Each row of a before or after table is a point. The points were changed in one or more steps. Then noise was added and the rows were shuffled. The steps act on how far a point lies along the listed directions, d1 being the first. What was done? A step turns or swaps two directions, mirrors them in a line or flattens them onto one, adds a multiple of one to another, or multiplies one. Angles are multiples of 10 degrees, from the lower direction toward the higher: turns from -170 to 170, lines from 10 to 170 but not 90. Use the fewest steps. Two steps may share a direction if one is a turn and the other turns, adds or multiplies; they go together, in the order done. Otherwise the lowest direction goes first.

Directions:
(1): [ 6.0 -3.1 -0.5]
(2): [-2.3 -3.7 -5.2]
(3): [ 2.1  4.8 -4.4]
Before:
[[ 9.3 -7.7  7.6]
 [ 0.2  1.4  2.1]
 [ 1.2 -1.3  4.9]
 [-0.6  3.5  1.0]
 [-8.6 -8.9 -3.0]
 [-0.6  0.7  6.7]
 [-3.4 -2.7  6.3]
 [-2.6  2.6 -2.7]
 [-0.7 -1.8  5.2]
 [-1.3  3.4  3.2]
 [-0.7 -0.1 -2.1]]
After (11 x 3):
[[ 1.0  2.9 -6.1]
 [-0.2 -0.3 -2.4]
 [-1.0 -2.3  2.0]
 [ 2.8  5.9 -3.5]
 [ 1.0  3.0 -3.8]
 [-0.5 -0.3 -3.8]
 [ 1.5  4.0 -3.6]
 [ 2.7  6.1 -6.0]
 [-0.4 -0.7  2.0]
 [-0.8 -1.8 -1.9]
 [ 4.2  7.5  8.6]]
Steps: multiply d1 by 0; turn d2 and d3 by -150 degrees

Directions:
(1): [ 1.9  7.4  4.0  3.8 -1.3 -1.3]
(2): [-7.8 -0.9  4.7  0.1  0.8 -2.8]
(3): [-3.6  2.4 -2.7 -1.8 -7.5  2.5]
(4): [ 1.1  3.1 -0.4 -7.6  0.9 -4.7]
Before (14 x 6):
[[-3.0 -1.2 -1.3 -4.0 -1.6 -2.1]
 [ 6.3  5.4 -3.9 -1.9 -5.9  1.7]
 [ 4.7 -6.3 -4.4  6.4  3.0  4.5]
 [ 5.2  0.1 -2.8  0.9  2.4  0.7]
 [ 5.5  6.5  0.1  1.6 -2.3  0.8]
 [ 2.2  1.9  0.2 -0.1  2.4 -2.1]
 [ 5.0 -1.1 -7.8  0.5  0.6  0.3]
 [ 3.4  3.7 -3.6  4.3 -5.6  8.1]
 [ 7.0  2.0 -1.7  2.0  2.4  0.2]
 [-1.5 -4.5 -1.6  0.0 -7.4  5.9]
 [-1.4 -3.8 -1.6  4.7 -6.5  9.7]
 [ 6.6 -3.0 -0.2  3.4  1.1  2.0]
 [ 3.3 -5.4 -4.2 -2.7  4.3 -1.2]
 [ 3.8  5.4 -3.5 -0.7 -5.4  1.0]]
After, 14 rows:
[[-6.0  3.3  2.2  3.9 -0.1 -4.8]
 [-4.8 -2.6  4.3  4.0 -3.7  1.0]
 [-6.2  1.4  1.5  1.3 -1.3 -0.5]
 [-7.3 -0.9  1.3  0.1 -1.8 -1.1]
 [-2.8  0.1 -1.5 -2.5 -1.1 -0.1]
 [-5.9 -5.1  1.3 -3.0  2.2 -1.6]
 [-2.8  6.5  2.1  2.4 -4.3 -1.6]
 [-5.5  1.0  4.0  9.9 -2.0  2.0]
 [ 3.9  3.2 -0.4 -1.8  0.3 -2.3]
 [-4.7 -4.8  5.7  2.8  7.9 -1.2]
 [ 1.8 -2.9  7.3  7.7  6.5  1.9]
 [-3.3 -3.0  3.2 -2.6  4.5 -5.3]
 [ 4.5 -1.2  7.4  3.9  4.3 -1.4]
 [-5.0 -2.2  4.7 -3.7  4.3 -5.8]]
Steps: turn d1 and d2 by 170 degrees; mirror d3 and d4 in the line at 80 degrees

Directions:
(1): [-5.4 -0.3  0.9 -0.3  3.1  7.3  2.3  5.1]
(2): [ 1.9  4.3 -2.6 -5.0  5.0 -4.2  0.8  5.1]
Before:
[[  1.2  -0.1   1.2   1.2  -2.7  -3.7   0.0  -3.9]
 [  9.6   5.3  -5.2  -4.6   1.0 -12.6  -1.7  -0.9]
 [ -2.0  -2.1   2.0   2.0  -1.0   1.6  -1.0  -3.6]
 [  0.4  -3.7   2.8   5.9  -6.9   0.2  -2.1  -8.5]
 [ -0.6   3.7   0.0  -4.1   7.8  -1.0   2.5   8.8]
 [ -2.2   0.4  -0.6   2.1   1.7  -0.5   1.9  -1.6]
 [  3.8   4.7  -2.9  -6.2   4.1  -6.0  -1.1   6.6]
 [ -3.8  -1.4  -1.1   2.1  -1.9   4.2   1.1   1.8]
 [ -0.7   5.1  -1.5  -8.1   5.8  -2.0   2.1   7.4]
 [ -3.5   2.1   0.4  -0.4   1.1  -1.5   3.3   0.5]]
After:
[[  6.0   3.9  -1.5  -3.5   4.0  -9.2   0.2   2.8]
 [ -2.3   1.2  -0.8   1.8   2.1  -0.9   1.7  -1.0]
 [ -1.6  -1.4   2.5   3.0  -3.0   0.4   0.8  -3.1]
 [  8.4  -1.6  -1.2   3.3  -8.2  -7.9  -4.0 -10.9]
 [ -5.5  -4.1   3.8   5.3  -3.0   8.9   0.4  -1.9]
 [ -2.0   2.7   0.2  -0.5   0.7  -3.6   2.7  -0.6]
 [ -3.3   1.1  -2.8  -0.4   0.8   2.5   1.5   5.2]
 [ -3.4  -1.2   2.0   0.7   1.0   3.6   0.1  -0.4]
 [  7.5   1.8  -2.1  -2.1  -2.5  -9.6  -3.7  -2.1]
 [  5.4   4.6  -2.0  -6.8   1.1  -9.5  -0.6   0.2]]
Steps: turn d1 and d2 by 60 degrees

Directions:
(1): [-3.7 -0.2 -2.3  3.8 -0.8  1.0  5.2  3.3 -8.2]
(2): [ 3.1 -4.5  3.0 -5.4  6.7 -0.7  4.3  0.4 -2.4]
Before (14 x 9):
[[ 2.1  0.8  0.7  0.5 -1.5  1.3 -3.7 -2.9  6.0]
 [ 0.5 -1.3  0.4 -1.7  1.9  0.0  3.6  1.2 -3.3]
 [ 1.4 -0.9  0.0 -2.2  1.1 -0.3  0.5 -0.5  0.2]
 [-1.6 -1.7 -0.1 -0.2  1.2 -0.3  2.9  1.2 -4.3]
 [-0.5  0.5 -1.1  0.7 -1.8  1.0 -0.7  0.6  0.2]
 [ 1.0 -1.6  0.7 -2.0  0.8 -0.2 -0.9  0.2  0.2]
 [-2.3  1.9 -1.7  4.2 -5.3  1.3  0.5  0.0  0.4]
 [ 1.0 -0.5  1.5 -1.4  2.5 -0.2  2.0  0.4 -2.4]
 [-0.6  0.7 -1.7  1.7 -2.2  1.6  0.0 -0.1 -1.0]
 [ 2.5 -2.2  2.8 -3.0  4.1 -0.6  1.4 -1.0  1.1]
 [ 1.5 -0.8  1.7 -1.4 -1.0  0.7 -2.5 -2.8  4.6]
 [ 0.2  1.6 -1.0  1.8 -3.0 -1.2 -3.4  0.9  1.7]
 [-1.3  4.3 -0.6  0.4 -3.3 -0.7 -4.2 -1.7  3.8]
 [ 2.2 -1.6  1.8 -1.7  2.4  0.2  0.8 -0.9  2.1]]
After:
[[  3.8  -0.3   2.9  -3.7  -1.5   0.0  -7.4  -5.2  11.2]
 [ -2.3  -4.0   0.2  -0.6   4.0   0.3   8.5   3.1 -10.7]
 [  1.5  -5.0   1.7  -4.8   6.5   0.1   8.9   2.7  -8.5]
 [  5.3  -4.4   4.3  -6.2   6.6  -0.7   1.5  -1.7   4.4]
 [  2.7  -3.7   3.4  -4.6   6.7  -0.7   6.3   1.4  -5.9]
 [ -2.5   1.9  -2.3   3.0  -4.2   1.4  -1.6   0.6   0.7]
 [ -3.1   9.6  -2.3   5.2 -10.3  -0.1 -12.1  -3.8  10.8]
 [  7.2  -6.6   7.1 -10.4  11.7  -1.6   3.7  -1.6   1.5]
 [  3.6   3.7   1.5   0.2  -4.7   0.8 -10.6  -5.8  14.6]
 [ -3.3   2.7  -3.9   5.1  -5.7   2.0  -0.8   0.2  -2.2]
 [ -7.6   7.0  -5.9  11.8 -13.1   2.4  -2.3   0.9   0.7]
 [  2.5  -3.2   2.0  -4.6   3.6  -0.8  -0.3  -0.8   0.9]
 [  3.3  -2.9   1.3  -5.4   4.0  -0.6   0.8  -0.9   0.2]
 [ -1.5   5.6  -3.5   5.7  -8.5  -0.5  -8.1  -0.1   5.4]]
Steps: multiply d1 by 2.5; multiply d2 by 3

Directions:
(1): [ 7.9  2.5  1.4  0.5  5.6  4.6  3.3  1.8 -1.5 -4.4  2.2 -4.5]
(2): [ 0.7 -1.1 -2.7  4.5 -3.8 -6.3  1.0 -5.2 -0.4 -5.2  0.9 -6.7]
(3): [-2.5 -0.6  0.8 -9.2  5.3 -4.5 -2.6 -2.2 -4.6 -3.0  0.4 -1.6]
(4): [ 6.0 -7.3  0.1 -5.8 -5.4 -1.3  3.2  3.1  0.9 -0.1 -3.2 -0.1]
(5): [-2.6 -0.5  2.4 -4.7 -2.1  5.7  1.9 -6.6  6.7 -0.1  3.4 -3.0]
(6): [-4.1 -2.2 -9.5 -1.2  0.8  2.0  2.3  4.9  1.4 -3.7  4.5  0.5]
Before (13 x 12):
[[ 0.4  6.5 -2.0 11.5 -0.8  0.6 -5.0  2.2 -2.3  1.9 -3.1  1.0]
 [ 3.1  8.6  4.0  3.2  5.2  6.7 -0.8 -2.2  4.1  1.4  2.9 -2.6]
 [-2.9 -0.3  3.1 -4.0 -3.2 -1.3  0.3 -3.9  1.8 -0.8  1.7 -0.9]
 [-0.3  5.5 -1.3  5.2  5.0 -0.1 -0.6  0.9 -6.0 -3.2  1.3  1.3]
 [-3.4  1.3 -1.1  2.3 -0.4  0.9 -0.2  3.7  1.3  3.1 -1.3  3.3]
 [ 7.9  0.1  3.0 -3.0  3.9  9.7  2.6  2.1  2.1 -0.2  1.6  0.6]
 [ 0.5  7.0  8.4  5.8  7.8 -0.4 -3.3 -2.6 -2.9  5.0  0.3  1.6]
 [-2.5  6.2  1.5  8.8  2.4 -3.4 -5.0 -6.2 -1.3  0.3 -1.2  2.5]
 [-2.5  8.4  3.3  6.1  4.0  0.7 -2.6 -7.8 -1.8 -4.9  3.4 -7.0]
 [ 5.2  0.8  0.2 -0.1  3.8  0.1 -0.7  6.0 -4.8  0.2 -1.4  2.5]
 [ 2.6  3.7  3.4 -3.3  7.5  8.5 -0.1  0.1  3.7 -2.0  4.9  0.3]
 [-3.0 -1.7 -3.6  7.5 -1.9 -3.5 -2.7  0.1  1.1 -0.2 -0.8  1.9]
 [ 0.4  0.8 -3.3  6.7  4.5 -2.4  0.2 -5.4 -0.2 -3.8  2.4 -5.2]]
After:
[[ -3.8  -0.3   0.9   7.5  -0.8  -1.6  -3.7  -1.0   2.0   3.1  -1.6   3.9]
 [  3.8   3.5  -1.3   5.3   4.7   0.4  -0.2   4.5  -4.3  -1.6   0.7   0.2]
 [ -4.4   4.3  -6.5   9.2   7.5  -0.3   1.1   0.2  -0.9  -4.3   7.9  -2.8]
 [-10.8   5.0  -3.6  -0.6   5.3   5.3  -3.3   1.2  -0.3  -1.0   4.9   3.0]
 [  5.4   1.4   2.9  -4.2   6.0   5.6   1.7  -0.4   2.2  -4.4   4.3  -2.9]
 [  0.9   4.1  -2.9  -0.3   4.1   6.3   1.6   0.7   5.1  -2.2   5.6  -3.6]
 [ -2.5  -2.5   1.2  -6.6  -3.3  -2.6   1.0  -1.9   1.3  -1.7   1.5  -0.3]
 [ -7.5   5.3  -6.5   8.5   2.9  -1.4  -4.0  -2.7   0.7  -2.1   2.5   3.7]
 [ -3.1   8.0  -0.7   7.0   6.4   2.1  -2.3   1.4  -5.5  -0.5   1.8   4.3]
 [  1.1   3.0   1.9   6.0  -1.4  -1.0   0.8  -1.3   0.9   0.9  -1.8  -2.6]
 [ -5.7   0.3  -2.9   0.5   6.5   2.9  -2.8   1.1   1.3   5.2   0.6   5.9]
 [ -3.4   7.5  -4.8  12.9  -0.4   3.5  -3.9   1.9   0.2   1.2  -0.2   1.1]
 [ 10.4  -2.2   0.8  -3.9   2.9   7.8   4.6   1.8   2.4  -3.9   2.3  -3.4]]
Steps: turn d1 and d2 by 50 degrees; turn d2 and d6 by 150 degrees; turn d3 and d5 by -20 degrees; add 0.7 times d5 to d4

Directions:
(1): [-2.8 -5.6 -7.8  2.7  1.1  1.3  4.7  0.2  0.5 -0.6  2.1  7.2  5.1 -1.2]
(2): [-0.1  0.9 -3.3 -6.6 -1.9  9.7  1.6 -0.8 -0.6  3.6  2.9 -4.6  2.5  3.2]
(3): [ 8.7 -4.3  3.5 -2.1  4.3  1.4  1.2  6.1 -2.1  0.8 -3.8  2.4  3.1  3.1]
(4): [-2.2  2.5 -7.0  2.1  3.4 -0.8 -2.4  3.3 -0.4 -5.5 -4.5 -3.9 -0.2  7.4]
(5): [-3.0  3.7  4.6 -0.6 -7.8 -2.6  2.7  2.1 -2.2 -2.4  0.2  2.9  6.5  5.5]
Before, 11 rows:
[[ 2.3 -8.4  0.0  0.2  0.5  0.2  3.7 -2.5  1.5  2.8  3.8  6.5  2.8 -8.2]
 [-2.4  2.1 -1.1  3.6  0.6 -5.5  0.8  0.2  0.0 -4.3 -1.4  1.5 -2.0  1.7]
 [ 3.6 -2.2  2.1 -2.8 -0.4  0.5  4.0  3.2 -0.2  1.2  1.0  1.6  1.0  0.0]
 [ 8.3 -1.6  3.2  1.1  5.6 -4.6 -0.9  5.2 -1.9 -1.2 -4.0 -0.5  0.2  1.7]
 [ 0.1  1.7  0.2 -0.6  1.4  0.6 -2.6 -1.8  0.8  1.8  1.9 -3.8 -4.8 -1.7]
 [ 0.1  1.7  3.7 -3.7 -4.9  1.3  3.8  1.0 -0.3  2.6  3.6  1.6  2.6 -0.6]
 [ 6.3 -6.4 -2.7 -1.0  5.9  4.7 -0.2  1.9  0.8  1.4 -1.6  1.3  0.6 -0.7]
 [ 1.3  1.0  0.8 -1.0 -0.9  0.5  0.0 -0.4  1.1  0.1 -1.7 -3.7 -0.7  0.6]
 [ 6.9 -1.9  2.6  1.1  4.9 -3.6 -0.3  5.8 -3.5 -1.1 -6.7  0.4 -0.1  3.1]
 [-2.7  2.6  1.2 -2.8 -1.9 -2.0 -0.3  0.1  1.1 -2.0  0.2 -0.5 -0.4  2.0]
 [ 7.1 -2.3  9.6 -0.5  2.2 -0.3  0.2  4.5 -2.5  1.5 -2.8  2.8  2.1 -0.4]]
After (11 x 14):
[[ -0.8  -2.0  10.0  -0.7  -8.0   0.1   6.0  -0.4  -2.2   3.4   4.8   9.4
    8.0  -4.2]
 [ -0.1  -0.6  -1.3   2.5   0.1  -2.9   0.7   0.1   1.3  -2.2  -2.5   0.0
    0.0   0.1]
 [  6.9  -2.9  12.5  -3.5  -2.6  -1.0   3.5  -0.1   0.5   7.2   4.4   5.8
   -0.7  -9.2]
 [  1.2  -1.8  -2.2  -1.4   4.4  -1.3  -0.2   2.6   1.3  -2.5  -2.0   1.0
   -0.8   1.7]
 [ -4.5   2.6  -5.5   2.0  -3.6  -3.0   3.6   2.7  -2.1  -4.6   0.5   1.2
    7.9   7.3]
 [  3.5  -3.3  15.8  -9.7 -11.9   5.6   4.6  -9.8   1.4  12.8  12.4   2.7
    1.3 -15.0]
 [ -5.7   3.2  -6.6   1.9  -3.2  -2.1   3.1   4.3  -3.9  -5.5  -3.4   0.7
    6.9  10.2]
 [  2.0  -0.2   7.7  -3.2  -5.5  -1.6   4.6   0.4   0.0   2.8   3.6   2.7
    0.7  -2.9]
 [ -2.4  -0.6  -1.4   3.2   0.9  -2.8  -0.5  -2.3   1.3   0.3   2.7   1.9
   -2.8  -4.0]
 [ -5.1   5.3   3.1  -0.6  -8.2  -1.1  -1.3  -2.6   0.4  -1.8   1.6  -2.0
    1.2   2.3]
 [ -0.8   0.2 -10.6   0.2   5.5   3.1   1.4   3.2  -0.7  -4.0  -2.6  -2.6
    0.1   7.7]]
Steps: turn d1 and d2 by 130 degrees; swap d3 and d5; multiply d4 by 3
